Every row gives one point. Two turns around zero, p and q, are shown by what they do to some points. Where does a point land after both, in the order given? Backwards means that the second turn is done in reverse. Each puzzle has new turns, and all numbers are rounded.

Turn p:
[-11   0  27] => [-24 -16  -2]
[ 1 30 15] => [  3 -31  11]
[-44  35  19] => [-26 -28  46]
[ 33 -41 -33] => [ 25  44 -36]
[ 20 -23 -29] => [ 22  31 -18]
Turn q:
[ 33 -28  -7] => [-11  27 -33]
[-19  40  42] => [ 49 -19  30]
[-41  -4  -7] => [-14 -38   9]
[ 27  -8 -28] => [-25  30  -7]
Where do these land?
p, then q: [ 4 38 16] => [  1  -3 -41]
p, then q: [  0  41 -32] => [ 36  26 -26]
p, then q: [ -8  14 -28] => [29 15 -1]
p, then q: [-32 -22  25] => [ -3 -43  17]
p, then q: [-12 -37  -9] => [ 0 -7 39]
p, then q: [ 48 -33  29] => [-63  12  11]

Turn p:
[19  3  6 15] => [12 20 -5 -7]
[24 27 28 20] => [ 42  16 -10 -19]
[  3   0 -17  -8] => [-16  -1   3  -9]
[  5 -35  17  12] => [  0  19 -16  32]
[ 10 -25  -3   1] => [-15  15 -11  13]
[-48   6 -33 -17] => [-27 -38  38   5]
[-14  24   4 -23] => [  5 -33   1 -14]
Turn q:
[ -5 -18   8  -1] => [-12  11  12   5]
[-39  -7 -13  17] => [  7 -14  23  36]
[ 31  12  -8 -35] => [ -9   8 -44 -17]
[ 6 22  4 21] => [ 22 -14   6 -16]
[ 23  14  19 -28] => [  4  26 -26 -22]
[-16 -23  -9  27] => [-12 -17  31  14]
Where do these land?
p, then q: [-13  -3  12  33] => [ 12  -3  10 -34]
q, then p: [  7 -17  10 -44] => [  3 -18  40 -22]
q, then p: [32 19 -9 30] => [-31 -10 -34  12]
q, then p: [-13 -19  -7   1] => [15  2 11 15]
p, then q: [-14  19  -6 -21] => [-24  18   5  10]

Turn p:
[  1 -16   8  26 -30   3  -2   7] => [  2 -12 -10  26   2  29   2 -14]
[ 26  21  17   6 -28 -27  -4  18] => [ 20   1  12  15 -31  18 -33 -13]
[  0  -1 -30   0  -2  -6  -6  18] => [-10  -5  27   5  17   3 -10   4]
[-22  -7 -18  13  21  -8  30  16] => [-31 -23 -11  -5  19 -10 -19  14]
[-27 -24 -20 -34  15  -2  17   9] => [ -1  -8  -1  -2  32 -22   1  43]
[-34  11  -5 -12   9  22 -13 -32] => [  7 -14   1 -26   6 -21  43  -2]
[-14   1   2  26  23   6   8  17] => [-38 -14  -9   2  -6  -3  -1   1]
[ 14   3   5   5 -17  -3  25 -31] => [ 22   3 -25 -18   8  12 -11 -19]
[  5 -13  29   8  -6  21  -5   3] => [ -2   9 -20  15 -16  17  19   2]
[ 23  38 -11 -25  21  15 -23  11] => [ -7  28  42 -28 -23  -4   5   8]
[ 28 -14  25 -12  -6 -21 -29 -36] => [ 38  36  -8  19  -8 -18   7 -27]
Turn q:
[ 10  17   1 -16 -34 -14  26  31] => [ 33   9 -13  21 -33  10  17  19]
[30  6 -3  9 19  6 -1  5] => [  9  -6  22  -3  11 -22   6  14]
[ 38  -5 -10  22 -25   5 -16 -14] => [ 35 -10  14 -29  20  14  -8  13]
[ 31 -16   7 -10   2  -8 -10 -30] => [  7   6  40 -12   5  12 -20  -3]
[ -6   8   5 -13 -17  13  40 -10] => [  0 -14   3  29 -10  30  20   0]
[  0 -25   7 -17 -14   6  14   9] => [ 15   2   4   8 -16   9   8 -27]
[-34  -3  -8  40  34 -18 -20   2] => [-32  22 -29 -11  39 -25  -5  -2]
[-34   4 -18  10  19   1 -43  -5] => [-37  -1 -26 -34   9 -16 -16  -3]
[ -5  -2  -9 -21  -6  12  20   8] => [ -1  -7   1   7 -21   7  22  -9]
[ -9  11  36 -16 -10  13  16  22] => [ 10 -15 -11  40 -23  -6  -7  -8]
[-22   6  -8  10  30 -16 -26 -17] => [-40  14  -6 -17  17 -12 -16   6]
Where do these land?
p, then q: [ 11 -24  19   4 -18 -27 -12 -16] => [ 10   0  13 -18  34   4   0  27]
q, then p backwards: [-27  10 -12   5 -24 -20  -9  33] => [  9 -10  43  -6  10   9  25 -18]
p, then q: [ 15  25  32   0   4  -8  22 -15] => [ 10  -5   3 -33 -26  23  -2  14]
p, then q: [ 24  16 -14  13 -13  21   2  -4] => [-15 -34  11   7 -10   8  -6  -5]
p, then q: [ -6  -3 -19  22 -28 -16  29 -14] => [-16  -7  29 -32  12 -11  -4 -23]
p, then q: [  7 -15   4 -17  26  32   1  16] => [ -6  -4 -30  21 -18 -13  22  13]
q, then p backwards: [-34 -17 -24 -17 -10 -27 -20  24] => [ 29  14  34   9  28  16  14 -25]
p, then q: [ -2  16  12 -27   9  -8  12 -22] => [ 13  17  15 -10 -29   2   0  16]
p, then q: [ 22 -19  -5   5  48  19 -13  -3] => [-37   6 -29  23  -7   6   6  30]
p, then q: [ -9  11   7  12   5  34 -12   1] => [ -3  -8  -7  21  -8  23  20 -13]

Turn p:
[ -6 -28  -8  38  32  -1  -4  -8  25] => [-11  -1  -4  42 -11 -21  34   1  20]
[  7  -5   1 -25  13  44 -11 -16  32] => [ 10  18  -7 -10  -6  13   0   2  59]
[-13  19  12 -19  13   8   9  10 -12] => [-10  15  -1  -2  16   5 -31  -6   1]
[  8  27  -8   9   5   5 -12 -10 -15] => [-19   9  10  -9 -24   2 -11  11  -7]
[ 12   0  18  -9 -43 -12 -30  27  26] => [ 20 -12 -34 -18  -7  43  19 -17 -17]
[ 10   7   8  -6  21 -20  27 -27 -11] => [  1 -21  31  18  -1 -11 -29   1   4]
[ -7 -12   6 -22  -3   8   6  25 -29] => [ 16  25   1  -6  31   2 -11   3 -17]
[-35  -5  -8 -19  -2 -11   7  18   2] => [  5   3 -28  -3  23 -21 -12 -14  -8]
[ 33  14   8  -3  -8 -22  -9 -48 -26] => [ 15 -18  46  -9 -41   5 -18   0 -12]
[-27   1  -1  33  -9  -1  16   8 -13] => [-30  -2   5   0  18 -18  17 -10 -20]
[ 17 -18 -30  22 -18   2   1  19  22] => [  2 -16 -21  -4   1  -1  40  29  -1]
Turn q:
[ 16  17 -16  39  28   9   4 -17  12] => [ 17  10 -21  11 -14  13 -43 -17  12]
[ -2  29  40   9 -11  33  -8  11  -4] => [ 11   0  15  12   7 -31 -20  -4 -45]
[-23  30 -16   0   5  30  30 -18  20] => [ -9  19  11  -2  -1   8 -50  33  -2]
[ 36  -2  -5  19 -23 -15  42   6  -2] => [  9 -43 -30  -7 -31  -1  -6  20   2]
[ -9 -25  -8 -39   9   7 -17  20   8] => [-8 -5 32  5 32  8 24  1 20]
[  5 -32  -6  -5 -19 -15 -20   4   5] => [-18 -10  -5  16   0  -3  34  -7  15]
[  6   3 -22   3  -6  13 -19  36  -3] => [ 17 -11  17  33   2  21  12   1  -7]
[-29 -21  12 -15   3   0   9  -5  -2] => [ -7  16   3 -13  20 -17  13  17  11]
[ 15 -19  12 -28 -35 -34 -14 -10   2] => [-40 -24  -2 -13  -9  -9  39 -12  -2]
[ 19   6  10  -8  24  11   0 -32 -15] => [  7   7  14 -25 -13 -14 -20 -26  12]
[  0  20   3  18  29 -17  -7  -1   5] => [ 12  13 -20  -7   9  18 -15 -22  -8]
[-34  -4  -3   7  -3 -22   0   4 -27] => [  9  30 -13 -11  -2   5  30  15  -9]
Where do these land?
q, then p: [ -6 -26   4 -11   9   6  14  27  -3] => [ 6 -8 -6 32 15 11 -2 17  9]
p, then q: [ 23   4  38 -16 -34  30  -1  -6  -2] => [ -7 -11  43  -8  16 -31 -32  -4   5]
q, then p backwards: [ -7  11  -7 -23 -32  -3 -10  32  -4] => [ 28  -7   6  38 -12 -10  10  11 -14]
p, then q: [ 17 -25 -16 -13  11  -7  16  20  28] => [ 22 -24 -16  22   7  20  -6  -2  26]
p, then q: [  8   1  24   6  10   7 -38 -18   5] => [-21  -3   2  12 -23 -20 -23  11 -20]
q, then p: [-31  -8 -16  17 -27  13  39 -28   1] => [-15  -4 -55 -15   8  12   2   3 -34]
q, then p: [ 43  -1 -29 -11  28 -17 -24 -15 -19] => [ 15 -17  23 -31  -8  10  14 -17  49]
q, then p: [-24   4   9  13  21 -33   4   1  -4] => [ -6   6  -4 -13  -5 -12 -29  31  12]
q, then p backwards: [-18  13 -11   1  18   4  17 -16  -3] => [  7  13  -4 -23   5  20  -9   4 -13]
p, then q: [ -5  25   6  36  -4  -2 -19   3   0] => [ -5  27   5  -1 -11 -12   7  34 -11]
